Each row of a before or after table is a point. The points were changed in one or more steps. Then noise was added and the rows were shuffled. The steps act on columns, c1 being the first. Write out the steps. A step turns or swaps two columns, mirrors them in a line or flattens them onto one, adds a multiple of one to another, or multiplies or shifts one. Angles are multiples of 10 degrees, from the lower column toward the higher: turns from -170 to 170, lines from 10 to 170 but not 90. Use the fewest steps. Two steps may share a column if one is a turn and the other turns, adds or multiplies; they go together, in the order done. Otherwise the lowest column goes first.
In the rows, 128 means zero.

Before (9 x 2):
[[168 123]
 [123 163]
 [114  81]
 [142 104]
 [159 130]
 [135 140]
 [144  84]
 [135 136]
 [151 168]]
After:
[[138 128]
 [153 153]
 [126 171]
 [116  93]
 [159 106]
 [135 132]
 [143  94]
 [141  73]
 [167  96]]
Steps: add -0.7 times c1 to c2

Before:
[[135  84 113 102 101 157]
 [162 146 151 109 113 180]
 [ 89 128 130 152 145 139]
 [ 97  59 159 155  96 145]
 [ 72 126 119 112 121 138]
 [128  99  99 110 106 144]
 [140 116 112 146 100 129]
 [128 142 139  75 145  99]
 [109 156  96  95 170 118]
 [142 143 113 129 107 136]
 [125 112 111  93 105 138]]
After, 11 rows:
[[120 112 140 127 146 110]
 [184 141 130 126 138 144]
 [122 148 117 133  96 128]
 [154 124 121 129 159 135]
 [102  96 149 122 103 180]
 [130 142 182 129 171 122]
 [138 174  93 125 107 144]
 [141 153 113 126 112 145]
 [163 136  18 124 110 137]
 [122 134 153 129  99 137]
 [132 168  70 122 103 160]]
Steps: mirror c1 and c5 in the line at 100 degrees; multiply c2 by 1.6; turn c2 and c3 by 110 degrees; flatten c4 and c6 onto the line at 100 degrees

Before, 12 rows:
[[129 176 106 175 112 134 148  87  76 150 124]
 [154 107 172 119 122  97 133 158 149 108 144]
 [108 114 119 121  87 138 102 137 127 110 106]
 [114 155 102 129 132 133 157 128 119  80 129]
 [ 92 100 139  92 136 118 115 131 143 123 108]
 [ 70 152  80 139 109 149 132 177 132 138 136]
 [126 186 111 123 121 113 106 121  89  72 149]
 [126 127 115 107 127 119 155 114 178 131 161]
 [ 97  99  84 135  79  92 151 152 122 162 158]
 [ 77 128 136 133  87 100 120 109 123  99 154]
 [121 148  95 178 157 140 105 120 127  89 149]
 [153 133 119 135 156 170 163 119 117 135 163]]
After (12 x 11):
[[126 119 112 139 128  94 106  64 177 131 124]
 [ 75 149  74 170  99 123 114 173 130 137 150]
 [112 142 135 158 128 127  91 140 120  82 134]
 [117 125 132 149  85 152 154 138 130 111 133]
 [146 120 113 164 162 102  97 131 118 137 175]
 [ 90 106 142 124 128 144 152 115 142 123 113]
 [126 190 152 154 121 104 129 159  89  72 116]
 [132 166  92 205 114 133  92 139  76 150 131]
 [155 108 186 149 128 104 130 136 149 109 100]
 [117 155 122 206 155 109 143 121 129  89 144]
 [107  93  60 166  76  90 115 158 122 162  98]
 [ 86 133 158 163  79  97 133 113 123  98 106]]
Steps: turn c1 and c5 by 10 degrees; mirror c2 and c7 in the line at 170 degrees; add -0.7 times c10 to c3; shift c4 by 30; turn c6 and c11 by 80 degrees; add -1 times c9 to c8

Before:
[[195 157 154 136  78 141 105 166 110 142 127 109 161 122 117 116 156 113]
 [164 104 125 186  94  82 123  96 108  93 103 118 127  95 100 120 101 159]
 [135 113 137 129 106 157 131 169 111 116 136  47 154 105 127 112 168 143]
 [103 112 100 126 137 137  98  98 116 115 106 112 120 177 139 123 163 131]
 [120 149 112 143 144 126 112  92 122 147 126 101 149 114 137 147 118 149]
 [155 106 141 109  94 136  91 142 124 106 132 151 110  82 142 135 136 133]
 [123 130 132  96 144 176 138 100 168 104 185 123 160  95 138  97 134 131]
 [123 155 151 117 121 118 139 110 135 103 131  96 138 162 139 174 172 135]
 [170 130 114 120 115 123 128  86 140 112  70 123 133 123 143  92 155  93]
 [145 165 164  95 117 129 154 126 132 155 119 112  95 148 130 107 100 147]
 [167 157 137 140 147 163 139 122 124 124 142  97 129 119 118 105 123 101]
 [153 111 125 171 127 122 111 120 113 109 105  89 175 119  99 142  95 129]
 [145  90 110 129 117  66 122 109 128 157 117 124 140 144 156 155 161 131]]
After:
[[119 149 132 173 143 176 139  87 201 107 183 122 132  95 153 135 136 131]
 [119 176 151 142 119 116 140 145 130 104 132  96 129 162 139  80 169 134]
 [ 76 183 163 124 118 128 153 114 135 155 121 111 176 147 130 142 100 148]
 [157 170 111 135 146 127 112 112 102 147 126  99 104 117 134  91 117 151]
 [162 133 136 150 105 159 130 148  93 115 136  49 110 107 117 168 168 141]
 [184 177 138 121 146 160 137 110 130 125 142 100 121 119 116 144 123 102]
 [250 132 127 138 125 121 109 131 131 110 105  89  65 116  95 113  94 129]
 [237 179 153 150  77 142 105 152 103 142 126 111 101 120 109 163 158 113]
 [158 111 110 136 118  68 121 130  94 158 116 123 120 147 151  97 162 131]
 [ 93 134 101 123 137 137  97 102  88 115 106 111 136 178 131 113 164 132]
 [230 125 126  90  93  82 124  95 122  92 101 119  86  94  95 115 103 159]
 [165 149 115 135 115 122 128  73 134 111  71 124 130 123 146 127 155  94]
 [116 126 142 129  92 138  91 144 103 104 133 152 154  82 138 133 135 132]]
Steps: turn c4 and c13 by -130 degrees; add -1.5 times c13 to c1; shift c2 by 20; mirror c8 and c16 in the line at 20 degrees; turn c9 and c15 by 30 degrees; multiply c9 by 2.5

Before:
[[105  81 177 137 128 127 154 129 164  93 152 114 175  58 119 134 135 153
  120 131 128 110 106 134 102 118 126 183 140 146  84 109]
 [162  90 129 126  64 121  98  88 102 154 138  97 103 142 162 125 120 143
   87 129 136  95 115 138 148 142 146 128 171 121 125 158]
 [132 136 117 192 152 161 118 170 133 146 137 172 106 135 122 152 152 114
  123 114 112 190  95 153 140 153 102  81 140 131 108 113]
 [136 148 112 140 173 120 122 178 114 171 179 132 120 124  87 123 158  87
  101  98 121 190  78 138 135 135 111  73 125 131 103 111]
 [ 99 105 132 101 123 111 139 112 147 124 147 127 169 117 179 122 132 160
  106 130 113 109 144 101 121 104 131 159 131 146 110  96]
 [141 140 126 124  75  94 103  73  83 160 139  67  97 113 133 150 142 141
  110 167 128  91  84 118 158 138 115 120 183  92 130 164]
 [129 143 130 195 166 130 134 165 132 137 157 125 126 119 100 135 156  99
  107 120  91 150 124 166 116 139 115  86 103 141  88 104]
 [112  87 162 133 111 106 124 142 169 125 136 107 167  96 120 140 163 137
  151 118 130 121 131 107  83 103 122 163 140 147 112 137]]
After, 8 rows:
[[117  87 160 130 111 105 125 141 169 143 134 115 157  94 120 111 162 138
  150 118 116 119 131 141  87  89 120 163 142 150 131 138]
 [ 98 103 129 101 121 111 137 110 149 148 146 136 158 106 181 124 132 165
  104 131  99 111 144 126 122  89 132 159 132 142 136  98]
 [141 138 125 123  75  95 105  73  84 130 139  76  99 111 132  83 140 142
  114 170 119  92  84 130 156 148 116 117 180 105  97 163]
 [124 143 130 196 164 126 132 166 130 172 160 119 131 127  97 129 158 103
  107 121 139 151 120  78 115 137 118  82 101 143 126 105]
 [103  82 176 137 126 131 153 131 165 170 149 128 171  47 121 112 132 154
  121 132 132 111 104 124  99 101 129 180 140 149 172 106]
 [135 135 116 187 152 160 120 172 137 148 134 122 117 138 125 174 152 118
  120 113 142 190  95 102 137 158 104  82 144 139 118 113]
 [163  88 133 128  65 123  99  88 101 131 141 118 108 137 167  98 121 144
   85 130 140  96 113 128 144 147 144 126 174 121 106 157]
 [139 144 110 140 173 116 124 176 115 155 180 135 118 134  88 126 157  88
  102 102 135 190  75 119 134 134 112  75 128 128  86 109]]
Steps: mirror c10 and c31 in the line at 140 degrees; turn c16 and c30 by 20 degrees; turn c12 and c16 by 70 degrees; turn c13 and c26 by -20 degrees; add -0.3 times c18 to c14; mirror c21 and c24 in the line at 30 degrees
